Each point is reached from the start by the listed moves, each made 0, 1 or 2 times, or once backwards (-1), plus a little noise. Is the number of moves made odd or even? Then give how often each move was made.

Moves:
(1): [ 18, -27,   0]
(2): [-12,  -8, -24]
Start: [-5, -8,  1]
Points:
[  8, -77, -47] => even (2, 2)
[ 44, -54,  24] => odd (2, -1)
[ 30, -61,   0] => even (2, 0)
[-13,  27,  26] => even (-1, -1)

Moves:
(1): [ 8, 18, 22, -2, 16, 24, -3,  5]
(2): [ 11,  13,   8,   0, -14,  19,   3, -18]
(3): [ -7,   0,   4,   0, -24,  -1,  14,  16]
(4): [ 36, -13,   2,  13,  40,   1,  22,  15]
(5): [ -2, -14,   4, -21,   0,   4,   8,  -6]
(6): [ -5,  -7,   5,  23,  39, -19,  25,   0]
Start: [  7,  -9,  14,  12, -11,  23,   3,   0]
Points:
[-31,  22,  21,  19, -22,  22, -34,  14] => even (1, -1, 0, -1, -1, 0)
[ 23,  13,  77, -36, -17,  96,  34,  -2] => even (2, 1, 1, 0, 2, 0)
[33,  0, 60, 21, 28, 49, 45, 75] => even (2, -1, 2, 1, 0, 0)
[ -6, -45,  13, -54, -62,  29,   6,  20] => odd (0, -1, 1, 0, 2, -1)
[76,  6, 54, 29, 27, 66, 36, 96] => odd (2, -1, 2, 2, -1, -1)
[ 54, -48,  20,  39,  32,   3,  71,  80] => odd (0, -1, 2, 2, 0, 0)

Moves:
(1): [10, 10,  6,  2,  5, -9,  8, 12,  6, -6, -9,  4]
(2): [ -4,   9, -12,  -2,   3,  -7,  -3, -10,   0,   8,   6, -19]
(3): [ -4,   5,   9,  21,  12,   0, -11,  -8,  22,  18,  -8,   1]
(4): [  1,  -1,  -1,   3,   8, -14,   4,  19,  -5, -12,  18, -32]
(5): [  4,  12,   2,   0,  -9,  -4,  -6, -15,   3,  11,  21,  -3]
(6): [ 6, -2, -1,  6,  2, -2,  3, -2,  4,  7,  2,  2]
(7): [  9,   5,   9,  -3,  -2,  10,  -3,  -4, -22,  12,   3,  14]
(8): [  4, -20,   6,  -3,   3, -17, -13,  -4,  -3,  10,  15,   5]
(9): [ -7,   0, -22,   9, -11,  -2, -11, -13,   6,  -1,  10, -14]
Start: [ -4,   3,   4,  -2,   7,   6,  -2, -11,  -2,   5,   3,  -1]
Points:
[  -6,   39,   -4,   38,  -14,    7,  -89, -121,   14,  106,   55,   11] => even (0, 1, 2, -1, 2, -1, 2, 1, 2)
[ 12,  27,   9,  39,  -3,  34, -18, -36, -17,  47,  43,  -5] => odd (-1, -1, 1, 1, 1, 2, 2, -1, 1)
[ 22, -41,  33, -11,  13,  10, -28, -34, -47,  56,   3,  73] => odd (0, 0, 0, -1, -1, 1, 2, 2, 0)
[ -2,  -4, -46,  -9, -27, -65, -43, -60,  16,  16,  95, -56] => even (1, 1, -1, 0, 2, 0, -1, 2, 2)

Moves:
(1): [ 10,   0,  -3, -18, -29, -10,   9, -12,  18,   2,  17,  23,  13,   0, -17]
(2): [-27,  -8, -16,  -6,   4,  20,  -1,  37,  -1,  -9,   6,   4, -19, -16,  20]
(3): [ -2,  -5,  -1,   5,   8,   2,  13, -13, -16,   8,  -1, -12,   3,  12,   7]
(4): [ -3,  -3, -12,  22,   7,   5, -11,   2,  -3, -11,   7,  -9,   0,  -9,   0]
(5): [  7,  17,  13,  -1, -22,   5,   8, -15,   1,   7,  17,  17,  11,  13, -13]
(6): [  1,   1,   5,   4,   6,   0, -24,  -8, -18,   6,   8, -15,  -1,   0,  24]
(7): [ 12, -10,  14,  -1,  21,   0, -14, -15,  -5, -19,  11,  10,   9, -10,  -1]
(8): [ -8, -27, -12,   4,  15,   0,  -5,  15,  -5,   4, -24,  21, -13,   1, -14]
(9): [  5,   7,   3, -28,  -2,   1, -27,   6,   4,  -3,  24, -19, -21,   7,  18]
(10): [ -9, -10,   7,  14,   3,  -5,   6,  -1,  -4,  -9,   5,  -3,  -9, -16,  -4]
(11): [ -2,  10,   8,   0,  -1,   8, -10, -12,  -1,  -6,   3, -19,  -2, -10,   4]
(12): [  8,  -7,   0,  -5,  -4,   6,   8,  20,  13,   2,   0,   9,   4, -12, -16]
Start: [ 23, -13,  20, -12, -10, -18,  27,  14,   3,  25,   1, -21,  19, -14,  21]
Points:
[  25,  -46,   13, -121,  -49,   30,   41,   55,   33,   34,   61,   48,
   16,  -22,    8] => odd (2, 2, 2, -1, 1, 0, 1, 1, 1, -1, 1, 2)
[   9,  -24,   86,   60,   31,  -21,   49,  -80, -107,   45,   19,  -22,
   41,   17,   59] => even (-1, 0, 2, -1, 2, 2, 1, 0, -1, 2, -1, -1)
[ 32,  20, 104, -42, -61,   2,  53, -55,  29, -35, 105,  19,  46, -70, -15] => odd (1, 1, 0, -1, 2, -1, 2, -1, 0, 2, 2, 0)

Moves:
(1): [  1, -11,   3,  -5,  -2,  -4,  -1,  -5,  -5,   0,   6,  -7,  -7, -10,  -2,
  -6, -17,  18]
(2): [-16,  -1,  11,  13,   4,   0,   7,  11, -17,  -1, -20,   9,  -4,  -2,  -9,
  15, -12,   8]
(3): [ -7,   1,   1,  18,   8,  -1,  11,   2,  -3, -15,  11,   2,   0,   8,  -4,
   6,   2,   5]
(4): [ -3,  10,  -2,   6,  -9,   1,  15,  13,  -9,   0, -14,  12,  -6, -19,  -8,
   4,   5, -12]
(5): [ 3,  8, -7, -5, -5, 20, -5, -2, -3,  0,  0,  8, -6,  1,  4, -9,  2, -2]
(6): [-6, -7, -4, 13, 17,  6, -5, -6, 17, 10,  5, 13, 13,  4, -6,  8, 11, -6]
(7): [ -5,   0,  -7, -21,  -8,   2,   6,   4,  -6,   4,  -1, -10,  -1, -14,   2,
   4,  -1, -11]
(8): [-6, -6, -8, 11, -5, -5,  8, 22,  3,  1, -4,  3, 12,  3,  2, -7, -6,  4]
(9): [ -3,  -2,  -2,   2,   7,   7,   9,  -2,   9, -19, -21,  -5,   2, -12,  -5,
  10,   5,   9]
(10): [  5,   3,  -5,  10,  -8,  -9,  -5,  -2,  -3,   4,  -2,  -1,  -7,  -5,  -8,
  -4, -11, -15]
(11): [  0,   1, -10,   1,  -6,   4,   6,  -1,  -6,   2,  -8,  -6,  -2,  -4,   9,
  10,  10,  -1]
(12): [  9, -16,  16,   2, -11,  -3, -12,  -8,   4, -16,  31,  -7,   5,   8,   5,
  -7, -24,  15]
(13): [  7,   7,   0,  -1,   5,   7,  -1, -12,   5,  -1,   2,  -2,  14, -10,   2,
   2,   2,  10]
(14): [  8,   3,   0,   6,  -4,  22,  -9,   0,   8,  12,  10,  -8,   6,   1,   3,
   7,  17, -17]
(15): [ 11,  -4,  -3,   2,   2,  11,  -5,  -4, -15,  -2,   5,  -4,  -9,  -8,   6,
 -13,   9, -20]
(16): [ 13,  -6,  -7, -10, -13,   4,  14,   0,  -5,   7,  -9,  -7,   1,   0,   9,
   2, -13, -13]
(17): [ -2,  -6,  -2,   8,  18,  -8,  -1,  20,  -3,  -5,  -6,  23,  14,  21, -23,
  -1,  -1,   0]
(18): [ 7,  4,  4, 10,  6, 12, -8,  9, 12, -1,  7,  2,  5,  5, 11, 16,  3,  4]
Start: [ 15,  -7, -19,   9,  -7, -18,  -2,  12,   1,  -7,  -6,   3, -16,  -1,  -9,
   5,  19,  15]
Points:
[ 29, -26, -54,  10, -14,  35,  33,  51, -44, -15,   6, -51, -38,   1,  44,
  16,  51, -21] => even (1, 0, 2, -1, 0, -1, 1, 1, 0, -1, 1, -1, -1, 1, 2, 1, 0, 1)
[ 29, -45, -99,   2, -12, -19,  64,  19,  -3,   0, -92, -12,  -4, -41, -31,
  11,  16,  -5] => odd (2, -1, 0, 0, 0, 1, 0, 1, 2, 1, 2, -1, 0, 0, 0, 2, 1, -1)
[-67,   5, -93,  56, -31, -56, 121,  93, -53,  32, -91,  53,  -4, -42, -48,
  55,  14, -38] => even (0, 1, 2, 2, 0, 2, 2, 2, -1, 1, 2, -1, 0, -1, -1, 1, 0, -1)
[ 82, -29, -48,  95, -14,  67, -65,   2,  46,  18,  93, -39, -12,  -5,  50,
 -24,  33, -21] => odd (2, -1, 1, -1, 1, 1, -1, 2, 0, 2, 0, 0, 0, 2, 2, 0, -1, 2)
[ 70, -44, -20,  57, -19, -19, -69,  -8,  47, -12,  80, -30,  17, -24,  26,
   5,  -6,  29] => odd (1, -1, -1, 0, -1, 1, 0, 1, 0, 2, 2, 2, 1, 0, 1, -1, 0, 2)
[ 57,  -5, -56,  52, -47,  -5,  18, -24,  -3,   1,  57,  13, -29,  -2,  19,
 -23,  -3, -80] => odd (-1, -1, 2, 1, 1, 2, 0, 0, -1, 2, 0, 1, 0, -1, 1, 2, -1, 0)
[ -8, -18,   3, 112,  -9, -30,  61,  32, -15, -80, -37,   6,  -4, -56, -68,
  34, -10,  52] => even (1, 1, 2, 2, -1, 0, -1, 1, 2, 1, 0, 1, 1, 1, 0, 0, 0, -1)
[ 20, -67, -14, 106,  44,  31,  19,  60,  35, -16, -12,  40,  56,  76, -30,
 107,  49,   0] => odd (0, 1, 1, 0, -1, 2, -1, 0, 1, -1, 2, 1, -1, 2, 0, 2, 2, 1)
[-32, -19, -23,  45,  12,  31,  15,  59, -39, -43, -48,  10, -18, -48, -80,
  14,  15,  -5] => even (1, 2, 1, 0, 1, 0, 2, 1, 2, 1, -1, 0, 0, 2, 1, -1, 1, -1)
